Each row is a point. Two turns around zero, p and q, are shown by what they do to some points. Where does a point land after both, in the order given? Backwards means that the second turn is done in reverse. Each puzzle has new turns, and all numbers are rounded.

Turn p:
[-0.09 -0.38] => [-0.28 -0.27]
[0.25 0.21] => [0.32 0.04]
[-0.48 -0.04] => [-0.42  0.23]
[0.31 0.21] => [0.37 0.01]
Turn q:
[-0.29  0.33] => [-0.28  0.33]
[0.08 0.13] => [0.08 0.13]
[ 0.21 -0.46] => [ 0.20 -0.46]
Where do these land?
p, then q: [-0.42  0.31] => [-0.17  0.49]
p, then q: [ 0.04 -0.18] => [-0.07 -0.17]
p, then q: [ 0.38 -0.13] => [ 0.24 -0.32]

Turn p:
[0.15 0.04 0.16] => [ 0.04 -0.22  0.01]
[0.07 0.32 0.04] => [ 0.31 -0.07  0.08]
[ 0.36 -0.15  0.14] => [-0.07 -0.35 -0.21]
[-0.84 -0.11 -0.18] => [-0.29  0.69  0.44]
[ 0.27 -0.09 -0.16] => [ 0.02 -0.06 -0.32]
Turn q:
[0.10 0.26 0.20] => [0.13 0.29 0.14]
[ 0.44 -0.31 -0.03] => [ 0.44 -0.31 -0.08]
[-0.34 -0.40 -0.10] => [-0.34 -0.41  0.02]
[-0.20  0.46 -0.08] => [-0.23  0.44 -0.09]
Where do these land?
p, then q: [ 0.11 -0.03 -0.02] => [-0.01 -0.07 -0.09]
q, then p: [-0.49  0.14  0.04] => [-0.02  0.23  0.46]
q, then p backwards: [ 0.34 -0.30 -0.33] => [ 0.54  0.13 -0.03]
q, then p: [-0.23 -0.11  0.55] => [-0.19 -0.37  0.44]
q, then p: [ 0.27  0.31 -0.24] => [ 0.38  0.12 -0.25]

Turn p:
[-0.23  0.21 -0.15  0.36] => [-0.05  0.07 -0.46 -0.17]
[ 0.43  0.53 -0.23  0.04] => [ 0.62  0.11 -0.06 -0.34]
[-0.10 -0.02 -0.20 -0.09] => [-0.11 -0.09  0.04 -0.20]
[-0.31 -0.58  0.63 -0.42] => [-0.61  0.12  0.50  0.61]
[-0.06 -0.16  0.03 -0.23] => [-0.16 -0.04  0.23  0.03]
[ 0.12 -0.29  0.00  0.14] => [ 0.00 -0.27 -0.04  0.21]
[ 0.16  0.33 -0.09  0.20] => [ 0.32  0.10 -0.22 -0.15]
Turn q:
[-0.18 -0.04  0.05 -0.20] => [-0.24  0.13 -0.02 -0.03]
[-0.16 -0.18 -0.14  0.12] => [ 0.00  0.08 -0.06  0.29]
[-0.29  0.16 -0.35 -0.06] => [ 0.09  0.44 -0.18  0.05]
[0.29 0.32 0.77 0.30] => [ 0.10 -0.40  0.76 -0.35]
[ 0.34 -0.26 -0.32 -0.16] => [ 0.05 -0.26 -0.49  0.04]
Where do these land?
q, then p: [-0.01  0.25 -0.06  0.52] => [0.48 0.05 0.03 0.32]
q, then p: [-0.14 -0.40 -0.02  0.01] => [-0.17 -0.09 -0.38  0.01]
p, then q: [ 0.35 -0.18  0.23 -0.35] => [-0.01 -0.36  0.45 -0.01]
q, then p: [-0.07  0.89 -0.36 -0.24] => [ 0.52  0.37  0.57 -0.51]
p, then q: [-0.10 -0.28 -0.15  0.06] => [-0.17  0.05 -0.05  0.28]
p, then q backwards: [ 0.21 -0.04  0.08  0.11] => [ 0.07 -0.06 -0.12  0.20]
q, then p backwards: [-0.25 -0.24  0.27 -0.11] => [-0.29 -0.27  0.14 -0.17]

Turn p:
[ 0.25  0.44 -0.49 -0.12] => [ 0.30  0.01  0.04 -0.65]
[-0.39 -0.26  0.34 -0.09] => [-0.29  0.18  0.16  0.45]
[ 0.17  0.41 -0.21  0.35] => [ 0.53  0.00 -0.20 -0.20]
[ 0.05 -0.16  0.36 -0.07] => [-0.14 -0.21  0.13  0.29]
[-0.07 -0.43  0.01 -0.07] => [-0.41  0.01 -0.12  0.12]
Turn q:
[-0.18  0.00  0.06 -0.29] => [ 0.01 -0.02  0.31 -0.15]
[-0.28 -0.48 -0.20  0.29] => [-0.31 -0.56 -0.11  0.12]
[-0.06  0.24  0.01  0.10] => [-0.01  0.17  0.05  0.20]
[ 0.72  0.14 -0.26  0.27] => [-0.01  0.39 -0.72 -0.07]
[-0.29  0.05 -0.31  0.15] => [-0.40 -0.04  0.08  0.20]
[-0.04 -0.22  0.56 -0.05] => [ 0.51 -0.30  0.13 -0.01]
[ 0.13  0.27  0.15 -0.47] => [ 0.22  0.36  0.27 -0.29]
Where do these land?
q, then p: [-0.04 -0.30 -0.36 -0.14] => [-0.35  0.30  0.17  0.03]
p, then q backwards: [ 0.27 -0.16  0.24  0.15] => [-0.12 -0.27  0.05  0.30]
q, then p backwards: [-0.05  0.86  0.05  0.27] => [-0.84  0.01  0.25  0.20]
p, then q backwards: [ 0.11 -0.02  0.17 -0.20] => [-0.26 -0.11 -0.01 -0.05]
p, then q: [-0.29 -0.38 -0.10 -0.08] => [-0.23  0.07  0.29  0.32]

Turn p:
[ 0.10 -0.11 -0.26 -0.26  0.16  0.00] => [-0.13 -0.13 -0.11  0.02 -0.05 -0.37]
[ 0.01 -0.06  0.24 -0.19 -0.31 -0.23] => [-0.36  0.10 -0.15 -0.10 -0.02  0.28]
[-0.22 -0.18  0.07 -0.19 -0.06  0.23] => [-0.08  0.09  0.13 -0.25 -0.28 -0.07]
[ 0.04 -0.18 -0.22  0.11 -0.26  0.02] => [ 0.11  0.04 -0.27  0.09 -0.25  0.04]
[-0.21 -0.20 -0.21  0.02 -0.02  0.01] => [ 0.01 -0.03  0.03  0.12 -0.33 -0.08]
[ 0.23 -0.34 -0.28 -0.22  0.05  0.29] => [ 0.04  0.11 -0.26 -0.13 -0.20 -0.49]
[ 0.06  1.32  0.30  0.41  0.27 -0.04] => [ 0.49 -0.61  0.42 -0.10  0.99  0.53]
[ 0.02 -0.13  0.66  0.43 -0.11 -0.18] => [-0.01  0.58  0.18  0.12  0.22  0.50]
[-0.03 -0.12 -0.30 -0.11  0.29 -0.09] => [-0.08 -0.15  0.04  0.22 -0.08 -0.35]
Turn q:
[ 0.06  0.33  0.26 -0.42  0.04 -0.33] => [-0.35 -0.04 -0.14  0.52  0.10  0.20]
[-0.22  0.04 -0.37 -0.25  0.11  0.02] => [-0.20  0.14 -0.02 -0.03 -0.45 -0.01]
[ 0.38 -0.61 -0.24  0.35 -0.72  0.35] => [ 0.87 -0.24 -0.47 -0.50 -0.01 -0.21]
[-0.47  0.28  0.37 -0.20 -0.09  0.11] => [-0.63 -0.18 -0.11 -0.11  0.20  0.00]
[-0.37  0.11  0.01  0.31  0.22 -0.23] => [-0.20 -0.19  0.51 -0.03 -0.04 -0.09]
[-0.08  0.10 -0.06  0.04  0.11 -0.26] => [-0.07 -0.08  0.21  0.19 -0.11  0.00]
[ 0.38 -0.65 -0.12  0.13  0.14  0.11] => [ 0.64  0.20  0.04 -0.25 -0.04  0.33]
[ 0.43 -0.13  0.00  0.10  0.21  0.18] => [0.35 0.36 0.03 0.00 0.17 0.06]
[-0.11  0.52  0.15 -0.07 -0.02  0.06] => [-0.41  0.04 -0.06  0.19  0.18 -0.27]
Where do these land?
q, then p backwards: [-0.28 -0.51  0.05 -0.19 -0.09 -0.49] => [-0.51  0.38 -0.16  0.06 -0.42 -0.13]
q, then p: [-0.06 -0.34  0.28 -0.46 -0.40  0.02] => [ 0.24 -0.11 -0.14 -0.09 -0.48 -0.50]
q, then p: [-0.04  0.56 -0.18  0.46 -0.41 -0.30] => [-0.32  0.36 -0.06  0.72  0.00  0.24]
q, then p: [ 0.38 -0.11 -0.06  0.00  0.16  0.17] => [ 0.17 -0.18 -0.12 -0.08  0.36 -0.05]
q, then p: [ 0.07  0.15  0.24 -0.16  0.43  0.13] => [ 0.21 -0.21  0.42 -0.14  0.16  0.07]
q, then p: [ 0.07  0.19 -0.59  0.12  0.14  0.10] => [-0.16 -0.15 -0.27  0.05  0.21  0.51]
p, then q: [-0.14  0.06  0.27  0.24  0.17  0.37] => [-0.07  0.17 -0.18  0.28  0.40  0.12]
